Each point is reached from the start by the listed moves, each made 0, 1 or 2 times, or once backwards (-1), plus a little noise. Is the number of moves made odd or even? Then give how often each move was made.

Moves:
(1): .19  .02  .09  .26  -.11  .12
(2): -.01  .22  -.12  .10  .13  -.03
(3): .10  .07  .32  .07  -.07  -.05
Start: .04  .03  .08  -.26  -.16  -.03
Points:
.46  -.04  .94  .04  -.53  .02 -> even (1, -1, 2)
-.26  -.06  -.33  -.58  .02  -.10 -> even (-1, 0, -1)
.54  .13  .59  .33  -.44  .16 -> odd (2, 0, 1)
.14  .32  .28  -.09  -.10  -.11 -> even (0, 1, 1)

Moves:
(1): .14  -.14  .02  .01  -.05  .14  -.06  .10
(2): .10  .24  -.12  .02  -.05  .07  -.01  -.14
(3): -.14  -.08  .25  .01  -.02  .15  .02  -.15
(4): -.05  -.07  -.22  .21  .01  .05  .04  -.03
(5): .09  .03  .03  .03  .26  -.06  .16  -.08
(6): .00  -.08  -.09  -.14  -.11  .16  .12  .02
(7): .12  .07  .00  .08  -.18  -.05  .23  .02
(8): -.10  .05  .05  .08  .11  .11  .00  .29
Start: .28  -.09  -.05  .05  .06  .03  -.10  -.16
Points:
.25  .40  .18  -.22  -.86  .55  .49  -.62 -> odd (-1, 2, 2, -1, -1, 2, 2, 0)
.79  -.51  -.19  -.03  .25  .35  .53  .52 -> even (2, -1, -1, 0, 2, 2, 1, 1)
.12  -.54  .74  -.40  .55  .18  .13  -.73 -> odd (0, -1, 2, -1, 2, 1, -1, -1)
.15  -.36  .46  .67  .07  .67  -.03  .28 -> odd (2, 0, 2, 1, 0, -1, 1, 2)

Moves:
(1): .03  .02  -.10  -.03  -.01  -.24  -.02  -.24  -.17  -.03  -.07  .05  .09  .06  -.08  .00  -.07
(2): .02  .11  -.08  .04  .05  -.03  -.07  -.09  .15  -.05  .05  -.06  .02  -.06  .05  .05  .08
(3): .08  -.07  .02  .11  -.12  -.02  .00  -.01  .00  -.08  .18  .24  -.13  .03  .03  -.10  .12
(4): -.01  -.09  .06  .13  -.03  .00  .07  .03  .01  .10  .01  .05  .02  -.02  .04  .02  .00
(5): .05  .01  .13  .00  .07  .13  -.04  -.12  -.05  -.02  -.10  -.09  -.01  -.12  .06  -.09  .04
(6): .03  .01  -.01  .05  -.07  .15  .00  .08  .01  .06  .01  -.10  -.03  .07  -.08  .06  -.01
(7): .03  .13  .03  -.01  .00  .02  .13  -.02  .02  .06  -.05  -.04  .04  -.03  .02  .04  .01
(8): .03  .01  -.06  .02  .14  .02  -.02  .07  -.05  .08  .02  -.04  -.08  -.04  -.03  -.03  -.07
(9): .06  -.02  -.08  -.07  .00  -.11  .08  -.05  .10  -.09  -.05  .00  -.04  .16  .10  .01  -.03
(10): .08  .04  .11  -.04  -.01  .04  -.09  .01  .00  .21  .02  .00  .01  .05  .03  -.04  -.03
(11): -.10  -.08  .00  .04  .03  -.11  .05  -.07  -.14  -.02  .18  -.04  -.02  .09  -.07  .01  -.02
(12): -.04  -.05  .03  .03  -.09  .11  .07  -.11  .01  .00  .13  .07  -.01  .05  -.05  .08  -.10
(13): .17  -.11  .04  -.02  -.07  .10  .07  .05  .13  .02  .07  .00  .26  -.08  -.01  .04  -.01
(14): -.05  .01  .00  .02  -.01  .05  .01  .05  -.08  .01  -.01  .04  .04  .13  .15  .15  .04
Start: -.15  .12  .03  .05  .07  .09  .20  -.02  .12  .08  .11  -.07  -.10  .11  -.09  .02  .10
Points:
-.20  .04  .02  .15  .20  -.13  .15  -.67  -.55  .14  .27  -.08  .00  .04  -.45  -.02  -.17 -> odd (2, 0, 0, 0, 1, 0, 0, 1, -1, 0, 1, 1, 0, 0)
-.10  .07  .08  .38  -.17  -.50  .48  -.46  .30  -.03  .48  .51  -.48  .55  .39  -.11  .41 -> odd (0, 1, 2, 2, 0, -1, 1, -1, 2, 1, 1, 0, -1, 0)
-.10  .03  -.26  -.17  -.05  -.77  .47  -.25  -.02  .10  -.58  .20  .34  .62  .26  .28  -.09 -> even (2, -1, -1, 2, -1, -1, 0, -1, 2, 0, -1, -1, 0, 1)
-.09  .15  .24  .13  .26  -.09  -.35  -.35  -.41  .39  .18  .21  -.43  .01  -.08  -.44  .08 -> even (1, 0, 1, 0, 1, -1, -1, 1, -1, 2, 0, 0, -1, 0)
.09  .61  .28  .11  .03  .04  .37  -.61  .70  .39  -.19  .02  -.13  .22  .56  .12  .22 -> even (0, 2, 0, 2, 1, -1, 2, -1, 2, 2, -1, 1, -1, 0)
-.45  .39  .05  .41  .48  .13  .45  -.15  -.05  .65  .27  -.44  -.29  -.25  -.39  .13  -.19 -> odd (0, 1, -1, 2, 0, 0, 2, 2, -1, 0, 1, 1, -1, -1)
.24  .25  -.17  .13  .06  .25  .14  -.94  .11  -.38  .20  .10  .18  -.12  .00  .18  .12 -> odd (2, 2, 1, -1, 2, 0, 0, 1, 0, -1, -1, 2, 1, 1)
-.11  -.25  .07  .15  .01  .15  .54  .39  -.01  .71  .25  -.19  .21  .63  -.07  .38  -.26 -> even (0, -1, -1, 2, -1, 1, 0, 1, 1, 1, 1, 0, 1, 1)
